Every row gives one point. Each copy is the shape, with its points in the same order, stretched, turned, moved and blurred by noise. Say if it was mirrored as well.
In the rows, zero is written as 128.

Shape (8 x 3):
[[160 212 135]
 [102 111 123]
 [ 98 112 139]
 [125  49  98]
 [138  85 130]
 [136 218  95]
 [173  96 150]
 [119 105  99]]
Copy 1:
[[118 218 122]
 [148 112  92]
 [163 121  86]
 [119  53 120]
 [144  97 133]
 [ 85 207  82]
 [136 114 172]
 [112 106  96]]
Copy 1 is: mirrored
Copy 2 (8 x 3):
[[195 119 101]
 [108 160 111]
 [107 159 100]
 [ 74 157 178]
 [103 130 149]
 [208 153  97]
 [117  87 166]
 [129 168 136]]
Copy 2 is: mirrored

Shape, 12 rows:
[[190 152 153 154 121 109]
 [124  91 124 100 188 109]
 [141 150 143 117 123 161]
 [103  72 134 113 103 173]
 [126 112 144  63 119 144]
 [141  65 152  72 132 141]
 [105  75  81 110 177  70]
 [127 157 180 154  91 123]
 [187 114 141 137 137 118]
 [117  85  50  84 178  94]
 [151 128 160 160 156 138]
 [172 177 149 145 109 124]]
Copy 1 (12 x 6):
[[ 64 130 129  83  63 137]
 [106 108  87 132 164  75]
 [125 118 153  86 122 129]
 [166  44 116  88 136  98]
 [163 127 123  81 138  79]
 [140  87 103  72 145  56]
 [121 109  29 154 159  84]
 [118 117 163 112  48 124]
 [ 71 107 105  74 101 119]
 [133 118  26 129 196 102]
 [ 75  92 147 116 106 118]
 [ 93 144 148  89  67 152]]
Copy 1 is: mirrored
Copy 2 (12 x 6):
[[202 124 115 127 134  58]
 [120 140  93 104 224 169]
 [153 176 120 109 123 124]
 [108 112 165 113 134 198]
 [113 149 144  58 161 137]
 [131 117 172  59 184 162]
 [ 80 120  72 128 235 165]
 [149 165 166 160 108  91]
 [186 101 120 111 152  94]
 [ 75 108  38  98 220 185]
 [191 156 116 135 168 131]
 [177 154 110 124 106  60]]
Copy 2 is: only turned
Copy 3, 12 rows:
[[168 103  69 139 145  91]
 [126 118 156  86 165 133]
 [146 141 106 157 143 148]
 [141 102 143 122  96 222]
 [177 137 132 108 147 169]
 [179  89 133  86 157 190]
 [114 128 175  43 126 107]
 [174 111 108 179 104 114]
 [158  87  83 110 155 120]
 [103 162 161  31 136 124]
 [129  92 109 159 150 131]
 [166 133  73 158 137  91]]
Copy 3 is: only turned
Copy 4, 12 rows:
[[154 122 146 151 209 109]
 [199 151 121 145  81 125]
 [112 173 137 154 169 163]
 [109 113 118 161 101 200]
 [137 157 132 113 132 194]
 [181 124 128 130 112 193]
 [189 123  92 121  56  89]
 [104 122 193 152 189 139]
 [174 118 123 151 174 127]
 [174 156  54 106  61 108]
 [157 137 155 191 155 126]
 [117 150 152 145 212 122]]
Copy 4 is: mirrored

Shape (12 x 8):
[[168 118 146 157 172 128 123 108]
 [176  83 145 151 108 153 150 103]
 [137  81 135 171  79 108 142  47]
 [158 169 167 135 123 129  64 154]
 [ 64 155 166 113 150 129 150 121]
 [159 132 128 133 134 149 152  90]
 [121 146 125 108 166 102 146 128]
 [127  92 136 151  84 108 123 107]
 [ 85 186 137 139 142 130 169 131]
 [146 122 114 129 128 162 136  97]
 [118 161 144 101 132 164 152  86]
 [172 120 112 172 147 164  30 147]]
Copy 1 (12 x 8):
[[168  80 112 150 101 130 103  83]
 [162 142 108 176  92 185 130 118]
 [130 145  78 134  70 220 177  50]
 [136 141 128 123  47  94  58 143]
 [ 84 146 156 112 180  96 102  81]
 [172 140  88 150 125 142 128  99]
 [135 100 123  98 160 107 113 110]
 [115 132 120 124  69 186 148  97]
 [105 157 147 117 167  64 156  90]
 [136 129  84 165 120 150 119 116]
 [139 178  94 122 159 113 108 106]
 [106  78  86 186  24 112  52 159]]
Copy 1 is: only turned
Copy 2 (12 x 8):
[[144 115 145 188 135 102 174 135]
 [186  78 116 148  94 156 162 142]
 [168  59 105 105 110 159 189  69]
 [106 143 151 162  65  61 106 125]
 [104 178 181 118 155 158 150 114]
 [163 131 111 150 126 134 178 134]
 [107 153 136 127 178 113 158 139]
 [136  76 117 107 109 147 144  97]
 [ 66 178 141 134 144 159 164 119]
 [172 130 109 165 128 146 151 124]
 [160 180 134 133 126 148 169 122]
 [137  97 126 249  87  76  89  99]]
Copy 2 is: only turned
Copy 3 (12 x 8):
[[144 155 118 145 158 148 152 147]
 [181 103 135 110 122 176 202 121]
 [170  89 151 108 147 149 165  39]
 [145 150 176  94 133 176 103 180]
 [ 65 125  97  99 115 134 161 122]
 [166 135 113 101 114 132 179 116]
 [117 119  88 117 131 112 132 144]
 [144  85 147 111 130 158 134  93]
 [ 80 126 116  93  92  85 178 138]
 [156 140 107 107  95 154 158 117]
 [121 133  87  67  99 142 180 127]
 [179 207 181 151 118 191  89 154]]
Copy 3 is: only turned
Copy 4:
[[158 124  87 157 131 122  74 134]
 [157  75 103 176 128 117 144 129]
 [ 76  36 106 192 101  89 113 101]
 [180 187 159 158 109  86 113 167]
 [ 97 147 124  64 162  67 108 117]
 [153  95 109 125 128 105 100  99]
 [118 145 130  97 149 117  88  89]
 [ 87  94 139 168 112 104 138 130]
 [119 153 110  63 133  56 123  85]
 [147  93 121 113 114 120 104 115]
 [147 109 130  80 135  77  94 103]
 [183 154 118 163  71 149  89 207]]
Copy 4 is: mirrored

Shape, 17 rows:
[[169  97  70 141 115  96 103 131 108 198 107]
 [182  96 133 140 104 174 137  73 101  66  40]
 [172 170 123 132 122 152 205  91  83 136 176]
 [ 99 116  74  97 183 143 112 113  95 117  67]
 [101 178 135 149 142 131 143 135 177 119 134]
 [129  96 157 120 153 169  85 152  91 175 112]
 [122 158 141 146  90 166  79  73 110 143 100]
 [ 90 164  78 103  56 105 165 123 126 102 183]
 [152 104 166  97  50 107 101  73 154  97  96]
 [118 179 185  98 159 116 147 127  69 151 119]
 [139 162 153 134 130  98 137 146  75 144 114]
 [ 99 131 122  95 118  92 144 107 170 127 161]
 [133 146  76 124 191 130 105 154 131  86 162]
 [ 97 122 127 144 146  93 113 189 191  90 148]
 [160 157 142  89  97 116 122 140 167 148  64]
 [ 89 141 122 133 162 195  74 121 155 157 185]
 [ 78 133 103 119 128 140  72 111 151 136 103]]
Copy 1 (17 x 11):
[[122  64  89 142 113 161 141 166 125 111 125]
 [182 198 131 157 130 197 161 166 190  80 106]
 [141 144 108 170 105 110 211  97 184 103 125]
 [150 167  98 150 205 144 123 144 173 101 121]
 [ 65 174 132 146 121 118 146 128 139  99 134]
 [160 125 135 145 127 137 128 164 137 140 183]
 [122 159 130 195 115 183 130 137 165 118 151]
 [115 167  91 156  91 126 119  45 155 109 101]
 [141 185 124 116  83 210 143 108 123 156 116]
 [152 181 108 184 132 104 166 119 146 190 137]
 [132 159 107 188 109 124 143 138 125 139 113]
 [ 93 150 115 105 130 139 153  79 127 141 119]
 [116 158 108 151 166 115 133 130  99  43 149]
 [ 73 161 140 112 113 100  98 142  82  74 126]
 [107 180 100 119  91 158 152 162 137 153 141]
 [ 90 111 145 148 140 133 123 117 139  82 205]
 [114 158 123 148 154 166  92 129 149 114 152]]
Copy 1 is: mirrored
Copy 2, 17 rows:
[[184 121 158 162 106 128 144 116 179 115 176]
 [117 101 142 130 120 119  76   7 128 172 110]
 [111 134 127 101 142 148 141 129  62 171 179]
 [145  94 104 218 163 169 133  71 136 107 126]
 [ 69 150 164 163 147 120 174 133  81  97 123]
 [104  65 148 121 138 152 125 115 168  59 144]
 [115 148 135 118 125 125  96  65 135  73 167]
 [144 198  56 109  87 142 178 164  60 113 157]
 [138 165 119  61 115  80 117  79 152 103 103]
 [120  91 160  91 162 130 151 103  78  85 146]
 [143 105 176 106 128 121 149 103  85  95 137]
 [116 157  95 125 148 107 178 161 116 102 129]
 [133 144 142 215 167 181 131 174 103 115 105]
 [ 88 144 156 177 132 119 173 179 107  76  74]
 [136 154 183 118 125 128 192  69 148  95 130]
 [ 64 141 109 167 160 170 122 177 160  52 157]
 [112 145 107 172 132 134 144 112 154  60 137]]
Copy 2 is: mirrored

Shape, 16 rows:
[[ 91  70 108 137 146  88 158  84  87 118 133 152]
 [ 91 128 119 111  91 148 124 161 134 151 107 106]
 [180 180 148 102 158  89 155 130  89 173 171 100]
 [130  75  70  66 118  91 106 164 127 112 141 119]
 [148 111  84 129  94 135  67  82 202 123  53  89]
 [ 95 129 119 142 196 102 114 182  82 143 105 172]
 [ 78 129 177  94 186 163 100 141 178  80 113 136]
 [132  71 140 130 119  98  83 119  98 166  95 134]
 [131 101 176 148 145 106 124 135 122  98 131 157]
 [139  65 132  63 107 144 131  72 167 164 124 184]
 [ 94 149 169 121 150 122 128 151 137 164 163  91]
 [157 147 106 149 142 128  84 142 202 157 161  97]
 [105  43 190 104 142 180 123  97 101  99 120 115]
 [183 110 144 124 133 152 179 173 128 177 160  57]
 [163 143 120 149 124 210 156 105 102 135 160 155]
 [130 137 104 136 157 122  92  91 106 102 116 130]]
Copy 1:
[[ 84 113 167 157  92 125 130 133 125 145 203  68]
 [162 105 111 149  98  96 140 127 181  91 136 163]
 [ 85 122 162 134 157  99  98 214  71 108 205 193]
 [112  87  55  99  62  95 152  82 102 123 182 156]
 [190 171 107 170 113 125 118  60 120 122  21 144]
 [ 57  81 113 139 105 134  52 115 138 117 205 113]
 [115  80 139  88 154 112 138  97 161  76 155  74]
 [142  81 140 132  81 139 103  99 128 161 129 166]
 [105  69 137 117 147 126 127 156 125 172 152 111]
 [ 98 101 173  56  78 158 169 129 152 127 134 145]
 [155 102 139 100 144 103 113 178 143  96 202 140]
 [167 155  64  78 180 157 102 146  85 121 126 157]
 [146  37 180 132 124 134 216 110 128 106 171  82]
 [147  82  96 112 128 108 156 235  50  84 166 158]
 [102 124 154 170 199 194 194 199 119  93 167 144]
 [112 137 142 182 159 142 123  89 110 118 155 120]]
Copy 1 is: only turned
Copy 2 (16 x 12):
[[140 221 135 150  70 156 135  81 116 188  90 104]
 [115 116  80 172 131 136 124 150 100  98 124 126]
 [175 173 166  57 181 131  60 140 128  85 129 103]
 [173 146  82 146  68 119 106 151 140 112  80  20]
 [103  75  80 189  90  58 109 173 154 203 193  70]
 [ 88 199  87 113 137 152  40  46 134 135 106  73]
 [ 25  93 127 134  67 224  34 129 136 128 123 108]
 [152 155  89 126 123 102  99 105  74 229  91  88]
 [105 142 124  89 104 144  91  77 138 173  95 149]
 [149 141 114 180 124 209 149 183 115 230 104  74]
 [127 144 146 131 131 173  47 147 102  86 102 161]
 [150  99 125 174 131 112  39 154 194 119 164 115]
 [103  88 157 149  61 198 132  86  39 201  86 115]
 [185  85 179 158 166  97 131 140  95  57 100 103]
 [138  93 150 177 158 178 149  75 154 145 198 150]
 [112 150 117 121  87 133  68  85 153 179 174  91]]
Copy 2 is: mirrored
Copy 3 (16 x 12):
[[173 120 125 171 145  75 111 151 119 145 142  42]
 [124 143 108 137 110 172 126 194 107 154 120 157]
 [179 158 187 151 136 143 204 104 112 159 144 163]
 [214 104 110 130 118 166 133 170  42 161 166 121]
 [ 91  81  56  84 153 147 149 166  95  77 103 104]
 [233 166 116 174 133 115  85 121 158 101 138 119]
 [144 130 129 109 139 159  16  93 131 140  78 120]
 [142 114  68 182 137 100 128 131  87 113 134 122]
 [184 110 124 138  97  75  79  99 128 144 117 127]
 [ 80 126 104 116 183  81  95 136  73 147 142 162]
 [140 135 142 160 151 177 127 119 125 181 109 149]
 [152  81 103  87 162 151 159 126 143 149 133 164]
 [ 80 125 116 153  93 123  51  98  94 169 134  81]
 [117 117 200 161  96 192 180 143  97 179 191 177]
 [125 157 113  82  72  88 144 151 150 147 189 151]
 [177 123  87 105 134 100 123 118 143 117 118  82]]
Copy 3 is: only turned
Copy 4, 16 rows:
[[ 95 131 129 129 193 165 160 186 161 135 106 155]
 [174  94 151 124 111 125 132 117 159 130  73 154]
 [ 80  97 192 116 154 140 175  71  81 148 120 123]
 [132  55 149  88 124 124 143 126 215 137 118 192]
 [106 104  84  32  78  89 100 178 152 183  71 135]
 [ 87 124 125 193 132 141 123 115 159 126 113 169]
 [162 136  61 116 135  69 125  81 147 129  88 183]
 [ 87 114 160 146 154  93 140 182 137 184  87 132]
 [114 123 115 135 163  89 176 138 141 137 134 124]
 [102 115 117  94 156  97 189 137 166 213  28 146]
 [143 113 164 133 164 102 133  76 112 115  72 135]
 [103  92 122  63 116  85 102  70 152 154  70  99]
 [182 117 120 142 202  96 147 143 119 185 100 146]
 [166  21 175 111 155 122 154  59  94 149 104  93]
 [155 132 128 118 142 171 150  77 133 205 102  89]
 [ 91 151 113 100 132 140 113 143 145 167 123 149]]
Copy 4 is: mirrored

Shape (15 x 12):
[[111 130 102 115 137 107 148  81 142 134 121 153]
 [101 139 106 115 118 109 130 131  78  90 122 135]
 [141 102 112 125 125 103 111 117  85 129 111 147]
 [106 144 200 120 202 141 145 135 145 147 154  61]
 [133 127 116  94 122 118 134 139 154 104 159 151]
 [122 154  96  84 108 103 128 147 159 107 128 158]
 [166 138 153 127 104 150 141 136 141 124 161 114]
 [117 105 128 122 119 100 129 137 158 155 166 146]
 [117 125 189 111 130 181 130 130 157 141 114 156]
 [141 151 140 102 160 128 128 139 109 159 115 120]
 [136 117  95 139 156 115 128 136 128 113 110 151]
 [121 132 249 156 116 102 117 100 164 108 121 112]
 [114 129 135 153 120 103 151 144 104 125 106  78]
 [149  85 111 125 115 120 100 133 139 140 151  47]
 [123 143  94 144 113 125  94 124 115 129 130 146]]
Copy 1, 15 rows:
[[124 169 119  94 142  90 112 149 116 160 130 102]
 [110 128 153 133 138  87 131  75 154 133 173 120]
 [ 82 131 168 104 172  88 155 130 149 127 133 116]
 [155 154 129 189  21 160  40 160 146 167 188 113]
 [139 137 119  94 140 143  78 104 125 138 115  96]
 [125 132 100  80 149 122 107 102 138 138 108 101]
 [150 126 138 142 113 172 108  75 112 125  95 132]
 [127 164  99 128 152 162  98 145 152 129  89  94]
 [ 63 150  94 157  83 155  67 122 108 112 122  96]
 [ 90 120 139 108 107 132 132 151 138 140 159 103]
 [123 128 133  91 156 100 121 147 122 101 142 120]
 [ 98 198 119 191  74 135  36  71 158 179  88 177]
 [149 148 147 180 101  92 160 102 164 102 144 150]
 [201 113 163 165 130 135 132 145 160 152  79 116]
 [110 115 116 127 188 138 133 108 140 136 107 127]]
Copy 1 is: only turned
Copy 2:
[[151 122 117 113 157 155 108 180 136 139 137 116]
 [166 121 108 189 123  89 118 178 137 153 125 159]
 [163 124 136 145 138  97  75 170  97 130 106 165]
 [ 69 175 120  68 133 138 196 116 180  30 160 165]
 [147 139  86 120 135 138 111 114  99 131 121 124]
 [174 142  86 135 136 129 116 155  93 152 138  84]
 [111 158 136 122 107 135 156  85 147 127 112 109]
 [130 135 116  75 108 172  99 136  73 118 111 129]
 [ 59 149 174 110 123 132  97 118 162 135 134  77]
 [147 160 141 103 134  93 147 156 149  89 146 136]
 [149  95 116 125 170  88 107 128  95 151 142 135]
 [ 33 141 183 131  98 176 153 123 130  67  93  68]
 [156 142 148 155 112 125 172 174 113 112 155 150]
 [139 190 117  66 128 150 170 121  73 113  97 183]
 [130 112 133 119 119  95 127 161 117 174  93 119]]
Copy 2 is: only turned

Shape, 18 rows:
[[103 125 121 103 155 159 192 117  12  97  63 177]
 [108 142 105 120 162 139  98  99 138 148 153 139]
 [120  93 107  88 156 115 132 167  78 188  99 128]
 [ 96 117 169  99 150 133  76 116 136  70 157  87]
 [ 98 110 112 123  74 124  87 146 140  82 151 170]
 [106 157  93  95 140 124 102 162 105  69 145 170]
 [189 114 124 156  70 122 117 164  57 113 152 172]
 [109 128  93 105 169 167 193  96 141  74 149 167]
 [108  88  91 130 101 113  77 121 141  82  17 166]
 [110 233 111 221 147 125  96 132 103 109 119 179]
 [107  92 113  92 156 192  72  97 136 135 132 168]
 [134  98 155 133 124 127  86 174 142 113 137 160]
 [202 107 186 130 137 116 101  95 133 188 140 115]
 [113  84 106 115 160 117  92 161  45  91 147 175]
 [150 129 132 123 128 134 103 157 139  66 147  81]
 [142  90 122 109 157 237  77  90 137 143 139 135]
 [101 163 155  89 158 119  95 120 131  73 136 151]
 [113  89 119 124 132 166 152 118 138 113  58  75]]
Copy 1:
[[155 174  99  45  56 190 178 107 128 134  78 148]
 [125 140 123 181 121 156 112 127 139 127 185 116]
 [152 167  74 159 123 125 126 135 124 123  79  90]
 [ 74  93 131 119 169 156 177 111 158  94 168  86]
 [ 59 148 138 109 130 123 115  81 117 147 171  70]
 [ 73 154 138 127  92 173 101 102 169 135 130 101]
 [ 69 180 120  74 130 129  78  80  73  83 103 124]
 [118 142 132 128  17 149 161 119 150 115 195 131]
 [146 102 159 118 135 116 140  14 126 202 115  91]
 [ 71 154 196 150 121 195  93 124 134 181 138 212]
 [125  93  76 152 105 177 101 100 122 158 190  75]
 [ 66 116 105 121 139 101 102 104 120 119 130 121]
 [136 109  91 146 179  82  94 133 114  38 178 133]
 [ 75 173  62 121 111 176 129  67 133 117  98 112]
 [ 58  95 160 122 135 138 149 112 134  67 135  91]
 [136  56  90 143 104 191  94 103  81 132 197  80]
 [ 92 125 136 112 122 164 129 106 199 112 170 120]
 [153  84 168 120 115 127 201 113  99 128 119  82]]
Copy 1 is: only turned
Copy 2 (18 x 12):
[[140 154  83 172  53 154 147  83  20  57 160  84]
 [123 132 148 154 147 121 108 180 138 146 163 123]
 [175 113 125 174 162 129 157 104  85  90 153 106]
 [104 121 198  78 146  85  94 162 122 143 139  81]
 [104  62 123  88 141 152 118 133 172 117 130 114]
 [165  84  82 111  94 137 121 167 145 109 134  76]
 [136  60 127 157 120 189 140 132 146  42  52 126]
 [ 93 187  96 173  86 120 142 128 139 159 150  77]
 [135 116  53  69 172 151  15  56 131 104 159 130]
 [129 106  54 125  90 149  89 216 129  91  97 218]
 [ 97 108 160 161 183 152  77 169 113 172 186  65]
 [110  84 130 104 193 148 113 153 148 117  92 107]
 [125 171 218 155 213 157 102 150 131 116  94 146]
 [139  50 107 146 126 141 128 155 102  35 126  62]
 [131 111 151 105 136  95  93 138 164 142  72 104]
 [ 81 118 196 201 190 147  59 176 103 206 147  76]
 [138 140 137  75 123 131  99 176 125 132 148  85]
 [100 170 134 140 149  85  85  51  95 167 140 136]]
Copy 2 is: only turned

Shape (16 x 12):
[[147  96 184 165 163 138 156 114 152 169 187 108]
 [176 107 160 171 151  82  98 184 155 134 192 137]
 [198  91 138 202 161 136  65 153 128 135 140 174]
 [145 122 122 158 123 108 100 122 181 106  99 156]
 [127  72  98 146  99 117  91 139 128 114 135 148]
 [123  87 133 176 162 100 107  88 116 193 155 106]
 [ 81 164 146 126 109 152 116 153 108 138  67 104]
 [180 168 127  72  98 133 131 131  95 131  99  56]
 [139 121 147 113 190 109 108 124 153 220 184 171]
 [134 147  95  95 156 166 142 149 131 105  77  60]
 [164 139 130  91  87 166 164 127  92 106  72 106]
 [113 128 165  80 151 147 106 109 109  97 109 102]
 [130  68  97 187  95 150 101 150 157 127 114 167]
 [ 94 133 100  94 118 170 134 146  85 117 101 108]
 [139 194  92 115 106 153 165 111  73  79 111  96]
 [ 90 137  90 128  73 205  68 111 138 124 115 116]]
Copy 1 (16 x 12):
[[171 166 129  69 113 190 123 193 127  77 114 130]
 [102 192 174  41 156 172 156 204  96 163 122 156]
 [ 90 138 147  97 152 196 177 249 106 193  91 179]
 [112 151 106 140 184 141 155 127 129 142  96 116]
 [ 76 108 137 119 128 131 200 160 100 154  97 131]
 [202 126 146  86 111 181 151 185 107 133  89 146]
 [128  77 108 114 157 130 115 110 178 170 147  88]
 [129 121 210 124 167 172 115 100 227 139 123 100]
 [196 151 159  96 122 131 107 227  63 118  90  79]
 [ 90  74 170 124 208 148  79 102 174  95 133 144]
 [ 96  86 156 173 157 118 128 109 220 124 114 109]
 [113 107 114 172 118 187  68  89 155 111 135 141]
 [ 71 103 105 102 155 116 207 197 100 156  82 113]
 [ 87  48 151 159 134 102 128 130 143 130 155 118]
 [103  76 185 212 167 127 159  96 178 116 182 137]
 [ 94  47  99 151 132 168 193 145 121 139 136  54]]
Copy 1 is: mirrored
Copy 2:
[[145 172 137 145 162 140 146  81 138 133  60 133]
 [ 82 159 186 123 129  95 145  34 166 104  61 137]
 [ 89 112 135 129 125 123 113  44 227 154  70 178]
 [ 95 116 101  79 140 104 131  92 185 141 110 134]
 [ 77  94  93 108 101 120 141  97 137 145  83 140]
 [142 159 129 106  97 170 136  96 141 146  72 134]
 [ 99 115  47 140 138 162  96 155 108  89 155 112]
 [156 106 114 152 109  90  84 134  69 130 174  71]
 [144 146 184 107 153 161 115 133 163 104  61 138]
 [157  78  99 134 145 140 135 114  86 128 191  86]
 [137  93  53 175 149  94 115 168 114 159 178  99]
 [100 103 123 131 154 166  89 129  84 150 143  81]
 [ 85  86  49 117 123 121 155  94 188 136  72 165]
 [118  78  76 151 131 159 117 156  74 122 157 121]
 [133 107 101 145 141 104 115 123  63 159 189 146]
 [ 94  65  55  88 126 162  75 110  74 115  97 142]]
Copy 2 is: only turned
